Every row gives one point. Examples show where two turns around zero, p and q, send a point. Where does a point land after both, in the order given? Backwards means that the second turn is done in reverse. Each puzzle has new turns, and all numbers are rounded.
(in the rows, 128 means zero)

Turn p:
[100 137 121] => [104 144 138]
[ 83 146 162] => [ 70 120 121]
[150 103 120] => [158 133 113]
[179 126 109] => [180 115 140]
Turn q:
[ 91 138 120] => [137 105  97]
[136 117  94] => [162 130 141]
[118 105 118] => [140 107 140]
[167 152 181] => [ 72 170 134]
Where do these land?
p, then q backwards: [109  92 139] => [120 169 134]
p, then q: [174 160 136] => [105 118 179]
p, then q: [106 154 132] => [111 102 113]
p, then q backwards: [111 155 101] => [164 110 140]
p, then q: [174 108 118] => [135 163 165]
q, then p: [ 93  98 142] => [134 153  87]

Turn p:
[114 106 159] => [116 162 147]
[115 124 134] => [119 132 139]
[128 147 169] => [ 96 153 109]
[119 138  55] => [154  60 141]
[163 124 124] => [154 135 105]
Turn q:
[115 150 125] => [140 133 150]
[ 86 138 157] => [151 174 135]
[124 118  96] => [147 101 121]
[188 107 134] => [ 73 103 107]
Where do these land?
p, then q: [118 116 135] => [124 142 136]
p, then q: [115 118 141] => [129 145 140]
p, then q: [121 168  88] => [143 115  74]
q, then p: [112  73 140] => [155  76 121]
q, then p: [144 128 169] => [ 92 104 135]
p, then q backwards: [158 166  94] => [134  84  89]

Turn p:
[166 104 108  91] => [ 85 105 151 158]
[146 152  82 188] => [153 191 127 173]
[110 129 149  90] => [125  86 118 109]
[140 147 122 126] => [141 123 134 145]
[119 109 188 139] => [133 126 149  67]
[106 112 100 127] => [107 138  97 135]
[109 143 146 136] => [151 127 119 109]
Turn q:
[100 150 164 185] => [ 94 151  73  95]
[146 144 110 129] => [133 124 119 156]
[179 135 134 126] => [157 158 125 159]
[119  86 109 109] => [117 119 177 125]
[ 96 125 123  92] => [137  90 146 106]
Where do these land?
q, then p: [114 127 113 106] => [107 129 139 109]
q, then p: [132 148  97 130] => [116 162 123 122]
p, then q: [135 173 123  80] => [ 98 174 163 140]
q, then p: [155  79 156 155] => [189  99 123 127]
p, then q: [104 113 151 168] => [170  97 119 140]

Turn p:
[107  58 128 164] => [194 127  80 129]
[169 131  90 113] => [143 118 182 136]
[117 146 106 124] => [121 122 142 102]
[119 105 184 102] => [108 111  84 171]
[110 167 125 138] => [101 144 131  97]
[156 163 145 119] => [ 94 146 152 147]
[118 126 119 136] => [135 129 124 115]
Turn q:
[164 148 116 150] => [114  95 161 131]
[126  69 116 133] => [ 87 168 119 145]
[ 94 133  92 127] => [111 115  88 108]
[150 159 125 144] => [132  93 150 128]
[124  94  91 101] => [ 91 158 115  98]
[111 151 178 113] => [187 134 125 136]
[127 143 179 128] => [175 132 139 150]
Where do these land?
p, then q: [113 122  97 148] => [135 143 155 103]
p, then q: [167 113 119 162] => [146  98 168 139]
p, then q: [106 179 165  94] => [134 134  54 126]
p, then q: [111 120 105  90] => [113 173 125 138]
p, then q: [143 106 154 146] => [112  92 138 134]

Turn p:
[154  63  96  81 157 123] => [ 93 112 108 157 204 152]
[121 115 109 161 153 170] => [101 155 127 149 103 167]
[ 91 144 140 130 132 123] => [115 129 127 125 102  97]
[119 168 118  98 128 107] => [140 140 150 131 142  82]
[109 140 121 157 129 107] => [134 153 106 119 108 112]
[135 139 149 133 141 110] => [149 117 117 141 119 115]
[168 126 163 136  55 156] => [164  90 161  72 119 171]
Turn q:
[ 75 175 122 126 168 147] => [168 142  99 131 101 188]
[164 139 142 117  99 140] => [121  94 145 157 142 114]
[101  83 124 131 120 146] => [ 85 162 124 125 132 138]
[116 126 155 134 120  89] => [116 103 107  96 116 116]
[142 131 116 129 185 147] => [163 164 140 146  98 123]
[166 141 131 178 120  99] => [152 113 102 125 150  73]
[132 101 107  80  84 128] => [ 89 117 179 117 157 144]
Where do these land?
p, then q: [127 106 105 143 165 133] => [151 149 100 137 149 147]
p, then q backwards: [120  90 138 148 123 137] => [ 90 132 151 125 118 124]
p, then q: [131 145 155  67 114 103] => [112 135 138  88  87  84]
p, then q: [180 171 155 112 114  93] => [136 118 160 137 112  54]
q, then p backwards: [114 144 141 154 148 146] => [134 123 131 160 153 111]
q, then p: [111  98  95 127 118 178] => [128 149 149 153  72 114]
q, then p backwards: [112 110  98 170 146 157] => [132 133  75 152 149 106]
q, then p: [129 160 136 102  96  77] => [ 93  84 114 139 167 148]

Turn p:
[ 95 131 106 115 168 112 156  73] => [104 153 124 141 195 106  98 114]
[107 125 141  87 109 140 171 169] => [121 148 139 102  89  78 138  97]
[156 105 136 130 115 120  49  89] => [172 118 165 167 149 175 146 167]
[ 87 145  92 154 116  98 155 169] => [ 65 163  98 123  94 134 119 125]
[138 168  93 142  94 119 120 152] => [ 96 129 107 131 105 164 167 115]
[137 131 182 116 137 133 140 130] => [153  98 138 136 114  99 110 111]
[166  85 113 136 143 105 129  93] => [122 111 168 109 168 154 106 151]
[124 145 131 126 150 154 123 163] => [153 136  94 113 108 127 125 112]
[142 117 158 145 120 172 109 115] => [167  97 119 130 129 115 144 160]
Turn q:
[110 171 132 131 174 147 121 162] => [172 105  87 139  97 144 118 145]
[145 176  53  91 129 130 140 125] => [198 185 136 119 136 160 136 111]
[ 96 123 150 146 122 158  96  67] => [ 80 131  99 133 156 146 160 175]
[167 165 135 108 107 144 154 169] => [162 146 151 125  67 110 142 117]
[165 124 141 118 161 111 133 160] => [132 119 132 144  91 132  92  96]
[127  92 117 124 133 151 118 136] => [123 104 141 150 142 142 145 113]
[133  87 132 150 136 112 130 119] => [ 95 111 126 128 148 122 117 102]
[104  88 126 129 126 103  96 130] => [108  96 149 125 164 140 106 136]
[101 121 132 180  81 132 151  95] => [ 99 130 111  87 161  87 168 138]
[ 73 140 122 103 144 132 155 118] => [162 136 108 156 160 105 123 158]
[187 122 168 129  95  88 115 126] => [ 76 147 167 100  86 121 101 116]
Where do these land?
p, then q: [175 126 114 146 170  78 159 125] => [105 104 130 178 151 173 142 168]
q, then p: [128  70 137 133 186 128 161 131] => [109 134 119 148 173 153 100 188]
q, then p: [129 117 107  86 101 140 111  83] => [141 106  75 132 114 102 106 103]
p, then q: [166 140 192 151 139 149 140 142] => [ 85 119 183 128 153 141 129  91]
p, then q: [139 159 146  88 162 141 117 133] => [ 94 172 116 126 129 153 132 105]
q, then p: [ 91 149 158 121 133 122 131 110] => [119 152 116 117  95 160 120 121]
p, then q: [143 143  93 113  81 138 108 123] => [144 142 105 149 124  77 150 118]
q, then p backwards: [ 71 134 128 123  88 112 125 164] => [151  73 157 133 126 163 136 100]
q, then p backwards: [133 119  97 130 129 107 119 141] => [155 124 125 110 153 121 129 126]
q, then p: [140 110 127 160  94 159  61 145] => [145 143 145  94 117  50 134 141]
q, then p: [ 91 141 109 155 125 134 177 110] => [ 98 137 135 107 155 161 102  90]

Turn p:
[118 117 109 119  81 160 158 128] => [104  98  90 141 107 145 139  98]
[103 127 117 138 147  96  90 134] => [132 150 183 119 131 132 128 119]
[134 148 121 123 117  75 157  88] => [154 134 129 174 153 171 144 145]
[170 130 113 166 131 161 154 157] => [111  76 117 138 117  83 133 155]
[159 101 115  95 142 107 139 172] => [100 128 133 109  97 149 125 183]
[169 114 127 155 166 152  89 155] => [116 106 155  94 132  78  94 155]
[105 162 170 111 100 130 132 170] => [ 96 174 100 120 133 111 172 120]
[109 159 146  90 102 100 112  89] => [132 178 115 148 164 166 123 106]
[108 136 113 110 143 132 144 105] => [150 140 122 150 107 139 116 117]
[106  86 149 172 151 166 104  82] => [185  95 135  87 140 106 105  82]
Turn q:
[159 143 138  85 142 161 135 149] => [ 96 130 141 124 163 100  90 143]
[106 155  83 165  87 159 121 153] => [162 146 118 182 129 108 123  73]
[158  92 106 151 124 147 151  96] => [ 96 131  77 112 134 138 145  98]
[120  91 105 146 115  69  92 121] => [143 108 111 159 108 160 186 152]
[ 80 112 123 107 118 135 123 126] => [134 133 161 126 122 105 165 117]
[106 115 123 126  80 149 158 153] => [140  97 138 133 142  97 138  79]
[137 124 136 101 186  80 137 133] => [ 88 112 155 121 100 158 118 175]
[138 154 183 147 172 115  99 123] => [152 152 142 100 132 173  95 171]
[147 166 156 123 127 138 136  98] => [140 142 110  94 122 111  92 144]
Where do these land?
p, then q: [ 87 120 120  79 119 156 101 123] => [155 170 109 124 114  79 140 141]
q, then p: [107  84 137 143 117 144  98 140] => [167 120  98 140 112 107 124 155]
p, then q: [126 138 148 158 162 107 126 138] => [124  93 133 119 128 142  95 149]
q, then p backwards: [ 85  99 125 162 159 155 183 121] => [ 60  96 114 118  95 134  90 140]
q, then p: [160  97 163 127 149 113 175 151] => [138 137 120  75  91 143  98  96]
q, then p: [159 180 142 128  96  84 105 150] => [ 82  88 170  95 141 114 119 157]
q, then p: [151 155 118 123 148 121 110  86] => [ 79 142 144 155 119 120 139 120]
q, then p: [176 175 122 111 112 162  98 123] => [109 148 200 148 133 110 118 150]
q, then p: [132 142 100  88 101 163 145 129] => [153 146 173 139 145 159 149 134]
q, then p: [134  88 104 124 142  83 118 155] => [141  91 115 104  97 108 162 106]
p, then q: [ 92 129 129 166 103 121 150  91] => [ 96 133  83  89 122 147 125 111]

Turn p:
[102 136  76 128 151 149 153 128 128] => [175 139  98 147 152 116 103 126 138]
[137 143 112 114 156 166 113 143 163] => [153 128 138 157 152 109 140 172 121]
[108 135 149 109  61 111 197 146 126] => [115 103 123 169  79 131 131  64 175]
[159  86 139 113 126 109  97 114 135] => [ 76 137 137 125 124 133 117 146  92]
[119 201 118  96 147 139 156 102 143] => [158 156  96 148 138  89 184 124 156]
[166 127 120 146 165  85 115 161 146] => [134 130 132 100  84 103 110 178 108]
[108  80 155 151 156 111 129 129  88] => [116 104 139  77 141 120  91  96 104]
[134  97 136 186 118 158 103 103 104] => [118  98 123  91 164 185 118 136 118]
[139 156 144 130  91 141 117 123  76] => [138 131 134 118 118 174 169  93 116]
[108 121 129 107 109 111 101 131 169] => [ 99 155 160 148 128 121 118 144 152]
Turn q:
[128 110 105 175 152 114 125 120 132] => [124 128 122 140 126 109 148 178 107]
[117 117 132 114 142 193 148  95 109] => [128  72 128 157 122 150 144 122 172]
[142 154 114  62 152 121 123  92 148] => [174 103 124 138 176 106 107  88 133]
[160 121 132 153 115 138 103 138 123] => [ 85 123 134 108 138 126 137 136 116]
[149 171  96 126 112 157 107 140  93] => [ 87 114 118 113 121  80 127  99 156]
[126 141 147 110 170 130 147 142 116] => [130 123 135 167 124 130  88 123 132]
[ 87 126 141 115 110 124 136 162 109] => [128 161 109 131  93 152 116 112 144]
[128 149 142 106 149 145 193 134 146] => [164 105 165 141 106 135  84 129 151]
[123 125 125 151 129 139 121 166 159] => [115 148 129 106 131 133 110 166 144]
[103 132 137 156 113  47  87 140  76] => [104 203 101 149 107 108 157 106  71]
[174  75 104 130  93  97 128 141 196] => [153 120 124  44 153 146 123 165  78]
[ 99 115 161 138  99 132 118  65 129] => [145 134 147 142 139 161 197 111 133]
Where do these land?
p, then q: [162 144 164 131 163 136 104 121 146] => [141 137 117 138  84 148  85 120 112]
p, then q: [106 137  80 127  67 125  89 114 127] => [104 126 169 125 151 107 128 139 198]
q, then p: [181 123 153 144  99 139 156 140 110] => [ 95 121 161 135 154 138 131  75 126]
q, then p: [ 81 140 102 147 158 135 116 133 140] => [154 128 129 129  90 120 117 169 153]
q, then p backwards: [109 138 144 123  59 110 135 119 171] => [101 178 134 148 130 110  87 132  82]
p, then q: [149  61 106 146 162 121 127 127 105] => [ 89 130  60 147 140 121 138 101 125]
q, then p: [103 106 167 145 157 119 115 124 106] => [171  98 123 108 142 152 130 128 151]
p, then q: [178 148  59  90 131 111 151 179  99] => [ 67 118 145  78  92  75 164  99 105]
p, then q: [ 93 140 149 102 124 154 137 125 149] => [149 137 159 150 136 133 130 163 107]
p, then q: [117 143 155 126 161 130 151  98 127] => [175 122 114 140 126 117 116 131 101]

Turn p:
[127 116 112 147  97 133 157 120 145] => [140 115 139 119 160 129 147 103 148]
[176 133 160  94 148 148  92 114 122] => [119 143  86 164  93  86 134 141 109]
[154 110 138 107 141 122 103 110  87] => [112 137 108 164 103 116 100 108 109]
[ 78 124 126 154  79 104 110 129 133] => [116 130 155 106 167 130  89 135 174]
[117 131 125 166 114 110 117 153 107] => [141 115 131 134 146 156  92 142 145]
[ 95  99 131 132 116 124 166 161 140] => [137 138 122  79 144 163 133 108 145]
[119 108 106 140 125  89 140 147 163] => [125 157 146 124 164 167 144 127 139]
[115 148 103  98 145 159 131 130 134] => [144 133 154 111  90 114 147 132 118]
[136 151 107 116 114 131 162 146 143] => [139 115 141 123 115 146 168 126 151]
[161 124 140 126 169 130 103  82 100] => [110 122 115 170 117 100 113 123  73]
[145 166 169 106 162 133 115  91 106] => [ 88 103 108 145  92  97 127 152  92]
[112 126 121 149 127 152 140 153 157] => [163 130 131  97 146 134 143 141 133]
Turn q:
[145 123  92 136 121 114 116 150 119] => [114 106 128 146 137 135 141 127  92]
[114 125 102 117 105 115 132 118 105] => [118  95 135 106 123 114 142 119 118]
[119 120 182 119 132 109 132 111 189] => [164 137 134 149 114 116  72 145 171]
[109 139 135 140 159 153 103 112 106] => [151 163 137  97 147 135 147 129 121]
[135 154 139 119 111  98 110 126 125] => [154 106 117 144 141 109 135 110 135]
[120 118 107 120 112  96 142 204 132] => [116  86 103 152  99 164 107  98  91]
[148 145 134 125 126 135 146 124 109] => [109 137 119 132 136 121 145 111 145]
[124 138 100 121 126 225 143 117 150] => [ 88 170  81  85 123 129 138 188 129]
[130 110 190 127 140 153  92 113 130] => [176 177 142 139 105 123 142 143 150]
[126 125 126 154 113 100 149 123 136] => [119  96 145 137 138 142 117 128 148]
[136 113 103 128 163 110 143 110 108] => [101 136 166 120 146 119 120 110 110]
Where do these land?
q, then p backwards: [125 150  92 147 139 107 135 128 140] => [117 120 142 170 130 110 137 109 124]
p, then q: [131 126 106 141 137 117 114  97 140] => [145 143 146 129 140 147 131 104 143]
p, then q backwards: [120 118 136 131 121 110 195 155 120] => [ 92 151 126 161 114 132 154 159  94]
q, then p backwards: [114 110 156  96 134 121 145  89 142] => [ 96 133 118 106  98 153  95 126 117]
p, then q backwards: [104 124 105 142 136 129 103 151 124] => [107 111 142 140 155 126 116 119 151]
p, then q: [110 125 177 146 127 110 114  94 130] => [155 124 144  99 127 138 110 108  82]
q, then p: [134 150  97 112 144 120 112 138  69] => [ 91  95 142 127 109 134 125  87  94]
q, then p: [124 116 187 143 121 134 115 132 146] => [155 119 110 148 149 114 162 151 152]
p, then q: [138 150 113 103 146 148 115 140 141] => [115 103 108 150 122 137 139 113 149]
p, then q: [171 120 107 116  37 122 111 122 136] => [134 117 147 155 178 140  65 177 158]
q, then p: [128 142 117 109 150 200 154 152 123] => [135 113 192 109  82 125 134 137 152]
p, then q: [135 106 143 149 145 117 123 137 126] => [122 144 126 116 146 132 145 126 102]
